Rows are points. Each copy is the shape, with its points in the same order, stretched, turned, moved and blurred by noise. Say if it was mirrored as well.

Shape (6 x 2):
[[ 17   0]
 [-10 -14]
 [ 16  50]
 [-12 -17]
 [-36  -2]
 [ 22   8]]
Copy 1 (6 x 2):
[[ 13  19]
 [ 12 -20]
 [-45  43]
 [ 16 -19]
 [-16 -42]
 [  3  27]]
Copy 1 is: only turned
Copy 2 (6 x 2):
[[  4 -15]
 [  7  19]
 [-42 -18]
 [ 13  14]
 [  2  37]
 [ -8 -16]]
Copy 2 is: mirrored
Copy 3 (6 x 2):
[[  5   6]
 [-17 -22]
 [-16  60]
 [-17 -24]
 [-51 -25]
 [  7  19]]
Copy 3 is: only turned

Shape (7 x 4):
[[ 18  10  17  39]
 [  4 -17 -22  21]
 [ -2  23 -19  10]
 [-22 -15 -17 -24]
 [ 12  -6  40  -5]
 [ -1  12 -33 -11]
 [-44  22  -3  30]]
Copy 1 (7 x 4):
[[ 17 -21 -35  -3]
 [  2 -31  13 -21]
 [-22 -26  -9  -8]
 [ -5  -3  42   9]
 [ 41  33 -15  23]
 [-35 -12  15 -20]
 [ -7 -60 -14  27]]
Copy 1 is: only turned
Copy 2 (7 x 4):
[[-33 -23  29   0]
 [-12 -33  -5  17]
 [-19   8  -3  -1]
 [ 28  10 -18  10]
 [ 14 -19  27 -22]
 [  2  15 -27  -6]
 [-35  17  26  45]]
Copy 2 is: mirrored

Shape (11 x 8):
[[ 23 -30 -12  -8 -19 -43   7  16]
 [-17  31  31 -24   9  -2 -20   2]
 [-26  31   5  15 -14  48  14  -3]
 [ 25 -10 -21 -27 -37 -41  -7  17]
 [ 15 -16  16  10   1  32  -5   1]
 [-20  32  33  -3   2 -15 -16 -48]
 [ 39  26  -9  10  -1 -14  18  -8]
 [ -7 -20 -39 -31   2  11  -9  28]
 [  2   8  21 -19  20   0 -58  23]
 [  4  33 -22  28   1 -12  -9  16]
 [-16  -9  12  -6  13   7   6  27]]
Copy 1 (11 x 8):
[[ -7   0  -6 -13  48  -2 -13  11]
 [ -8  40 -11  -7 -44 -23  -9 -27]
 [-13   4 -16  24 -33   2  38  12]
 [-16  20 -11 -21  23  -5 -17  40]
 [ -4 -30  20 -22 -12  -6  11  -5]
 [-35  56   7   0 -38  19 -11 -27]
 [  3  22 -23 -33  35  40  20  -5]
 [ 13 -25 -21  -1  -6 -30 -28   4]
 [ 22  26  27 -37 -48 -33 -32 -27]
 [ 49  35 -16  -7   8  13  10  21]
 [  1 -13  -5   9   0 -42  -3 -22]]
Copy 1 is: mirrored
Copy 2 (11 x 8):
[[ -8 -27 -19 -19  11 -28 -44  -8]
 [ 29  -1   7  -8 -37  29   8   3]
 [  1  39  -1  -9 -14  -8  60 -20]
 [ -9 -28 -14 -37  18   0 -50 -12]
 [ 14   4 -30   9   8 -17  19   4]
 [ -9 -12   2   8 -55  31  21  21]
 [-23  25 -33   6 -22   1 -32   0]
 [ 18  10  24 -28  33 -29  -9   7]
 [ 45  -8  10  13   1  37 -22  11]
 [ -8  35   7  18  -9   7 -23 -20]
 [ 32   5   5  -8  -8 -26   9 -10]]
Copy 2 is: mirrored

Shape (16 x 11):
[[-31 -35  29 -27   0  18   6 -11 -13   0  -7]
 [ 11   0 -16 -11   8   6  -9   3  -3 -11  20]
 [ 12  30  -5 -30  -6  -4 -11 -25 -20  -2 -24]
 [  9  14 -10  -3   9  -5  16  14  -5  12  14]
 [-10   8  17   5 -26  19  11  20 -14  -5   4]
 [-25 -14  -6   6   2  12  12  11 -20  -6   7]
 [-14   5  -3  -3   0  18   5  12  14   4  -8]
 [ 12  -5  -1  -4  -5   5  12 -10   1  10  -4]
 [ -5  20 -11   3  21  -7  21  18  22 -19  -3]
 [ 23  -4   5   2 -22  -2   4  18  -3  14   5]
 [ -8  15  -9  -7   4 -11 -12  15 -12   4  -6]
 [ 23  28 -16 -13  -8  18  -3  -4   2  10  18]
 [ 16 -23  -1   6 -16  36  -8   2 -10   6 -18]
 [ -9 -14  17  12  30  20   9  11   8   5   6]
 [-26  -4  13  11  -5 -19 -14 -14  -7   2  28]
 [-11  -6   6 -13   9  10  12  13   3  15 -13]]
Copy 1 (16 x 11):
[[ 15  -1 -32  27  -3 -15  -2 -13  19   2 -60]
 [  6  -2  -4   1   7 -14  -2 -20   3 -10  13]
 [ 35  16 -26 -14  22 -16   4   6 -31  -3 -15]
 [-24  10   3 -14   5   9   7 -21 -17 -10   2]
 [  3  45  16  14  -4  -4   6 -30  -7  16 -18]
 [-19  30  -6  21   2 -15 -12 -19   8 -13 -21]
 [  6  27   0   9 -23  17   2 -11   5  -9 -15]
 [ -5  11 -15 -14  -2  -4  13   0   4   8 -13]
 [ -7  16  20 -23 -12  22 -27 -10   0 -15   1]
 [ -9  11  22 -10   2  -5  32  -7  -4   8  -2]
 [  1  17  15   8  13   1  -2  -1 -21 -23  -6]
 [ 12  18 -23 -10  -3   3  26 -24 -18   1  19]
 [ 11  27  -8  13 -27 -36  28  -1   9   6  -8]
 [-21  -3  -1  12 -40   4  -9 -14  -1  -3 -15]
 [ -9   4  -5  22  27  16 -15   3   4  15  -4]
 [ -4   9  -4   2 -17   7  10 -11  -5 -13 -33]]
Copy 1 is: mirrored
Copy 2 (16 x 11):
[[ 13  31   7  17 -26  27   5  -9 -27 -10  -1]
 [ 29  15  -7 -15  10  -7  -4  12   6  13  -4]
 [ -3   1 -23  -6   9   7 -40  -3 -20   2 -24]
 [  7   5 -22  -6  -6 -18 -11   8  12   4   1]
 [ 20   1 -12   7   6   1  -8 -27  -9  -9  13]
 [ 28   4   3   9 -12   3   7  20  -9  -4  17]
 [ 16  23 -18  12  10  -9   9  13  -2  -7   7]
 [  0   9 -23  -1   6  10 -11  -4   3   5   1]
 [  6  14 -16   4  10 -34   8  16  -3  20   4]
 [ -4  -3 -10  -9   3   5 -13 -28  12 -10  -1]
 [  4   4   5   1  -8 -12 -16  15  -8 -17  -4]
 [ 28  16 -43 -13  29 -11 -22   1  20  11  -5]
 [ 15   5 -17 -13  19  26   4  -3  -5 -13   9]
 [ 10  34  -6  -4  -9  -9  14  17  -9   6  27]
 [ 12  19  28  19  -7   7 -22   5  -3  -2  21]
 [  1  21 -15   7 -15  -2   5   6  -7 -14  -1]]
Copy 2 is: mirrored
Copy 3 (16 x 11):
[[ 30  -6 -15   8 -22  -4 -18  10  -5 -13  29]
 [ -1  -3 -18   9 -17   8  13 -27  12  16 -16]
 [  7  -1 -24 -15  -3 -48   2   9   6  -9 -27]
 [-13  15  -7  10  -7   2   9  -5 -10  10 -12]
 [ -5  13 -33  39  -3   2  -1  24  -5 -14  23]
 [ 12  -7 -21  31   1   7   3 -14 -22 -15  17]
 [-12   8   0   2   3   4   1  -8   4 -17  13]
 [ -5  -6 -14  -9  -6  -8  11   5  -7   4   2]
 [ -5  29  -6 -11  25  10  12 -13   6   1   0]
 [-18  -2 -21  16  -4  15  -6  17  -5  15  -4]
 [  1   1  -4  14  11  -5 -11  -4  -2  -3 -21]
 [-27  11 -10   2 -28 -11  26  -9  16   6 -20]
 [-15 -31 -30  15  -8   1 -10  -8  -7  -7  26]
 [  2   9   8  14  -2   5   0 -20  -4  15  33]
 [ 29  -8   8  17   6   5  18   7   3  15 -10]
 [ -4   8   2   0  -5  -2 -15   0  -7  -9  12]]
Copy 3 is: mirrored
